Every row gives one point. To make a cloud, some directions were put in groups of two or more. Within a group, all points are equally far from the middle, so they leave a hole (a ring in 2 directions, a hollow ball in 3). The other directions are filled evenly. Then the cloud was stretched, turned, moved and blurred a little. Count the holes, and give their numbers of directions, smallest first.

Cloud (13 x 2):
[[-38.8 -31.6]
 [-11.0  13.2]
 [-22.9 -28.4]
 [-12.9  11.3]
 [ 13.1 -27.3]
 [ 15.8 -23.0]
 [-21.6  -7.4]
 [-26.2  -7.0]
 [ 15.5 -20.6]
 [ 31.2  25.7]
 [-20.2  13.8]
 [  4.1  19.5]
 [  3.4 -28.8]]
Holes: 0

Cloud (20 x 3):
[[ -9.7 -15.3 -39.8]
 [-31.7  20.8  -1.3]
 [-21.6  29.4 -11.7]
 [ -5.8 -20.0  23.0]
 [-26.3 -11.5 -27.7]
 [-14.9  28.4 -21.4]
 [ 23.2 -17.1   1.1]
 [  1.7  -5.6 -42.9]
 [-27.6  26.2  -6.1]
 [-28.2  21.8   6.6]
 [-33.0  19.0  -4.0]
 [ -0.8  28.3  -6.1]
 [ 10.5 -35.1  -6.6]
 [  9.7 -17.3  21.0]
 [ 12.2 -20.9  17.3]
 [ -1.4 -35.1   2.0]
 [ -9.9  -4.4 -43.0]
 [-28.3  -8.8 -26.3]
 [ 13.1 -14.4  19.5]
 [-10.9 -33.2  -4.0]]
Holes: 1 (3)

Cloud (29 x 4):
[[  5.2  -6.6  37.0 -22.7]
 [-16.4  20.9  -2.9   7.3]
 [ -8.3  24.3  -3.6 -25.6]
 [ 11.5  20.9  25.8 -21.0]
 [ 37.1 -11.0  -0.3 -24.9]
 [-31.7 -25.1  -6.3  -5.2]
 [-27.6 -11.1  34.3 -10.2]
 [ 13.6 -30.0  26.2 -10.2]
 [-27.5  -7.6 -13.4  10.7]
 [  5.9 -41.3  -5.7   6.7]
 [ 28.2  -4.6  24.4 -23.2]
 [  2.8  24.2  23.0 -23.5]
 [-29.3  -2.0  22.6 -31.0]
 [ 28.7 -22.0   4.9 -26.6]
 [-11.5  22.7 -11.5  -2.4]
 [ 34.1  -4.4 -16.1 -22.3]
 [-30.0  -4.8  28.3 -25.4]
 [  8.4 -32.8  23.8   5.6]
 [-40.4 -12.6  15.7  -4.7]
 [-37.2 -10.6  21.5 -19.2]
 [-36.8  -6.1  11.7   8.9]
 [ 40.4  -4.7  -8.0 -19.6]
 [ 19.0 -22.5  -6.1 -31.2]
 [-13.2 -17.9  35.6   2.8]
 [  7.6 -30.0 -18.5  17.5]
 [  2.1 -21.1  36.0 -10.1]
 [ -8.0 -16.1  29.3  16.5]
 [ 41.7   7.4   3.2   1.5]
 [ 23.3   2.3 -24.7 -19.5]]
Holes: 2 (2, 2)
